Every row gives one point. Examples show where two turns around zero, p and q, send a point. Where does a point land after both, in the order given? Backwards means that the second turn is done in reverse. Each puzzle has new turns, and all numbers are rounded.
In the rows, 128 means zero.

Turn p:
[106 120 114] -> [101 133 125]
[128 107 126] -> [122 123 108]
[128 126 181] -> [145  79 137]
[151 159  91] -> [145 177 141]
Turn q:
[ 68 105 136] -> [ 72  96 134]
[181 127 132] -> [173 142 104]
[150 132 123] -> [146 141 122]
[128 148 137] -> [140 123 146]
[112 129 111] -> [109 139 136]
Where do these land?
p, then q: [170 117 150] -> [150 158  97]
q, then p backwards: [ 80 158 122] -> [ 83 163 133]
q, then p: [145 110 133] -> [128 151 118]
p, then q backwards: [108 150 100] -> [110 143  95]
q, then p: [138 105 134] -> [119 149 116]

Turn p:
[166 138 129 129] -> [129  89 129 122]
[112 148 113  72] -> [ 67 137 112 132]
[158 128  93 142] -> [138 105 114  89]
[ 94  83 150 133] -> [156 167 114 162]
[129 146 145 161] -> [147 123 164 125]
[110 125 138 130] -> [130 145 135 139]
Turn q:
[121 116 122 130] -> [128 114 133 129]
[136 143 129 120] -> [125 145 124 134]
[138 152 190 175] -> [152 158 107  58]
[145 110  82 103] -> [131 112 129 183]
[103 140 122 157] -> [139 129 161 107]
[148  98 142 110] -> [122 108  91 136]
[105 137 108 101] -> [100 130 150 149]
Where do these land?
p, then q backwards: [ 96 154 146 138] -> [105 162 107 126]
q, then p: [122 131 125  91] -> [135 160 145 119]
q, then p backwards: [154 155 108  98] -> [ 93 107 153 108]
q, then p: [ 91 148 137 139] -> [104 134 138 164]
q, then p: [158  89 141 155] -> [136 104  80 109]
q, then p: [146  92 111 147] -> [159 107  99 123]

Turn p:
[158 126 117 166 150 134] -> [ 84 120 133 114 103 139]
[ 96 110 157 116 103 138] -> [142 138 117 153 156  93]
[132 131 150 141 122  85] -> [123 107 108  97 156 126]
[151 140  66 111 112 150] -> [154 108 144 149  72 153]
[158 146 143 114 126 118] -> [127 106 142 126 149 153]
[ 54 132 153 131 132 145] -> [139 188  92 145 150 104]
[146 110 111 117 152 126] -> [127 129 160 111 111 127]
Turn q:
[105  88 124 120 149 124] -> [139 129 138  82 109 130]
[150 107 111 112 120 105] -> [132  86 137 122 122 118]
[114 110 126 128 157  99] -> [129 129 129  93 116  99]
[ 70 110 129 152 101 175] -> [140 176 138 131  85 180]
[137 167 136 151 100 125] -> [120 140 122 180 131 119]
[169 175 106 120 121 138] -> [ 92 103 107 164 159 133]
[158 130 160 152 159 113] -> [124 142 154 125 165  90]
[123 136 132  88 118 144] -> [147 116  99 126 139 153]
Where do these land?
q, then p: [ 88 108 152 145 115 155] -> [119 111 126 167 141 169]
q, then p backwards: [161 130 137 117 124  97] -> [135 102 144 117  95 119]
p, then q backwards: [ 88 122 165 164 155 109] -> [112 165 136 128 189 129]
p, then q: [128 149  90  92 134 155] -> [129 136 152 175 156 146]
p, then q backwards: [131 135 144  89 123 114] -> [150 113 160 114 125 139]
p, then q: [140  84 100 174 119 116] -> [166  98 119 131  76 120]
q, then p: [168 153 113 113 154 148] -> [128 181 139 110 113 112]
q, then p: [120 143 123 131  99 130] -> [112 117 109 138 109 125]
